Every row gives one point. To make a cloud, some directions were put in groups of two or more. Within a group, all points are equally far from the middle, so they leave a hole (a ring in 2 directions, a hollow ball in 3). The other directions are filled evenly. Then the cloud was stretched, turned, moved and blurred a little. How many holes are there, and how many directions does each take, smallest first?

Cloud:
[[ 19  80 -50]
 [-15  72 -34]
 [ 49  11   0]
 [ 14  -9  -6]
 [  3  -1  35]
 [ 12 -26  28]
 [ 29  47  15]
 [ -5  51  14]
 [ 30  64 -34]
 [-51  32   8]
 [  3  50 -32]
 [-48 -28 -43]
 [ 13 -44   9]
 [ 51  11  16]
 [ 12 -39  19]
 [-14  43  53]
 [-13 -30  36]
 [ 23   7 -61]
 [-12  34 -46]
 [ -2  20   3]
 [-35 -51 -25]]
Holes: 0

Cloud (26 x 4):
[[-13 -70  45  16]
 [-20  40  30  55]
 [-14  28  52 -11]
 [-32  -6  -1  40]
 [ -3  18  62 -76]
 [ 18  61 -31 -13]
 [-25  32 -49  27]
 [ 10  -5 -18 -47]
 [-35   1 -63  -1]
 [-22 -44 -35  13]
 [  4 -54 -47  15]
 [  1 -15 -45 -38]
 [  6  30  21  -2]
 [  8  45  12  18]
 [  7  19  43  30]
 [-13  29 -52 -51]
 [-34   9  28 -24]
 [ 24 -10   5 -71]
 [ 48  48 -44 -44]
 [-65 -12 -39 -26]
 [-34  14   0   8]
 [ 38  24  23  14]
 [ 47  41 -52   0]
 [-28  -7 -40  22]
 [ 23  34 -38  -6]
 [-10 -19  42  67]]
Holes: 0

Cloud:
[[-69   9  26 -53 -24  28]
 [ 32 -37 -28 -85  21 -30]
 [-71 -33 -23  27 -22 -18]
 [-38 -18  10 -85  -8 -12]
 [ 13  30  32   6  -6  54]
 [ 28 -29 -30 -54   4   5]
 [-27 -40 -25 -43  68 -26]
 [-21 -37  43   2  37  -1]
 [ -5  31  -7  18  23  -1]
 [  4  -8 -33  36 -32   7]
 [-23 -27 -30  50  37  21]
 [-45 -20 -21 -26  47 -57]
 [-15  31  -3 -26  19  34]
 [ 34  12  12 -39   7  42]
 [-82  -2 -21  60 -19  21]
 [  0 -11  39 -11  29  -8]
 [-62  -4  23 -68 -20  26]
 [ 47 -11 -33 -60  59  -3]
 [ -3  -2 -53 -73 -15   6]
 [ 30 -46 -22 -35  40 -55]
 [-11 -26 -17 -62   3 -63]
 [-20 -25  48 -32  -3   4]
 [-77 -24   5 -34  11 -31]
 [ 55 -28 -34 -60  42 -14]
 [-14   4 -30   8 -49  38]
 [  3  22  25  21  13  13]
 [ 47  34   4 -25  -3  12]
 [  6  -4  16 -57  55  -1]
 [-70  -6  14 -54 -19  48]
 [ 77   7 -50 -52  24   1]
 [-13   2  23 -38  49  -8]
 [ -9 -32  36 -52   5  10]
 [-11  18   1  40  23  -1]
 [-32 -43 -38 -27 -12   3]
 [-15 -17  21 -45  54  15]
 [-58  23 -19  13 -23  50]
 [ -9 -35   9 -75   1  -8]
 [-65 -12 -45  38 -15  -3]
 [-34   1 -62 -11 -12  14]
 [-25 -12  14 -52  51  13]
 [-63 -28 -49  24  -9 -21]
 [ -5  -4 -37 -52 -28  25]
 [ -1 -13 -70  28  47 -35]
 [-51 -27 -19  55  38 -15]
 [-29  10 -67  17   5 -27]
 [-64  -1  39 -32  28  27]
 [ 36  24 -32 -34  36  21]
 [-40  11   4 -46  30 -19]
 [-15  20  -6  -6  35 -25]
 [-61 -40  -4  46  45 -13]
 [ 20  32 -15 -26 -43  17]
 [ 18   2 -22 -42 -28  35]
 [ 22 -16  18 -57  52 -17]
 [-10   9  12 -51 -39  48]
 [-31 -35 -78 -18   8 -42]
 [-51 -45 -16  11  57 -30]]
Holes: 2 (2, 3)

Cloud:
[[-15  37  43  -1 -47 -35 -57 -19]
 [-22  39  -9 -62 -32  40  -2  -8]
 [ 21  63  -3 -38  26 -14  29  16]
 [-17 -24  28  23 -73  -9 -60 -29]
 [-18  46 -25 -40  42  -9 -28  14]
 [-65  15  -2 -70 -27   0 -33   9]
 [-70  42   5 -28 -36 -19 -61   5]
 [ 44  23  62  15 -74  28 -34   4]
 [ 16  46  24  13  23  -4  56  14]
 [-35  30   5 -69 -58  27 -30 -39]
 [ 18  25  57  31  -7 -25   6  67]
 [-53  45 -29  10   2  15 -45  15]
 [-47  13  12  19 -58  28 -70  -9]
 [ 14 -16  55 -12 -54 -19   9 -10]
 [ 24  16  17 -32 -94  -3 -21 -12]
 [-31  56 -17  41  10 -37  -7  -6]
 [ 52 -10   0  59 -28  28 -16  19]
 [-18  24  17 -65 -52  44 -15 -18]
 [ 54  -9 -19  19   0  28 -12  22]
 [-26  48   4 -38 -29   6   6 -62]
 [ 17  -6 -26  50 -42 -11 -56 -45]
 [-31 -10  15  60  -5 -54  -6  30]
 [-45  10  35 -21  27  17  40  34]
 [-15   2  46 -25  26  34  36  40]
 [-38  34  16 -90 -26   6 -13  24]
 [-21  53  51   7 -62  14 -21  40]
 [ 37 -21 -13  77   0  22 -25  14]
 [ 24  -7   0  -2 -39   3  19 -23]
 [-33   3  13  25 -21  43 -56  47]
 [-17  27  82  10 -57  -1  16   6]
 [-19  48  19 -78 -55  15 -30 -53]
 [  7 -16  48 -36   3   0 -14  46]
 [ 10  54  38 -38  21  17  41  -3]
 [-22  52  15  29 -74 -42  -6 -18]
 [ 31  58  18   7  11 -15  41  21]
 [-22  16  18  34 -31  52 -47  -5]
 [-59  52  17 -67  15 -26  19 -10]
 [-61   6   8 -33 -49 -30 -47  22]
 [ 24 -20  57 -15 -36  -8 -32 -20]
 [  6  33 -12 -68 -13  44 -10  -2]
 [ 20  22  69  12 -16  -3 -33   5]
 [ 34 -19  -9 -12 -31 -14  -9 -38]
 [ -7  37  29 -78 -71  21 -35 -16]
 [-33 -33  18  43 -50  -2 -62  18]
 [ 35 -19  20  33 -17   6 -17  68]
 [ 42  26  61 -15 -41 -32  -2 -10]
 [-17  -3  -5 -30  16   6  30 -18]
 [ 11  -8  40  -5  -2 -43 -20  30]
 [ 14   8  18 -52  10  21  10 -42]
 [-18  43   1  15 -49 -65 -41 -17]
 [-41 -13  -3   8   8  23 -66  33]
 [-52 -17  23  -3 -15 -36 -39  30]
 [-24  38  21  -8 -39 -13 -74  13]
 [-29  29 -39 -14 -35 -55 -32  -4]
 [ 11  -5  51  69   5 -25  -8  63]
 [-21 -21  39 -18 -23 -40 -17  10]
 [ 26  33  64 -34 -55 -23 -21 -24]
 [-21 -25  51  60 -15  24 -39  25]
 [ -9  41 -27   5   2  29 -57  -3]
 [-52  13  29   2 -51 -13  -7  64]
 [ 11 -13  15  30   9 -42 -30  47]
 [ 52   8  17   6 -73   0 -64 -18]
 [ 33  26  20 -37 -82  -4 -31   2]
 [ -6  45  68  -7 -47  36   3  -2]
 [-29  44  46 -26  32  14  34  61]
 [-29  11  46 -18  31  26  32  67]
 [ -6  21  21  16 -56  15 -84  13]
 [  5  20 -19 -11 -10  37 -68 -33]
 [-39  10 -13   2 -47 -53 -50  19]
 [ 15 -11 -27 -10  45 -26  -5   9]
 [-54   1  12  16 -27  40 -37  38]
 [ -6  19  24 -58 -51 -25 -16  34]]
Holes: 3 (2, 3, 3)
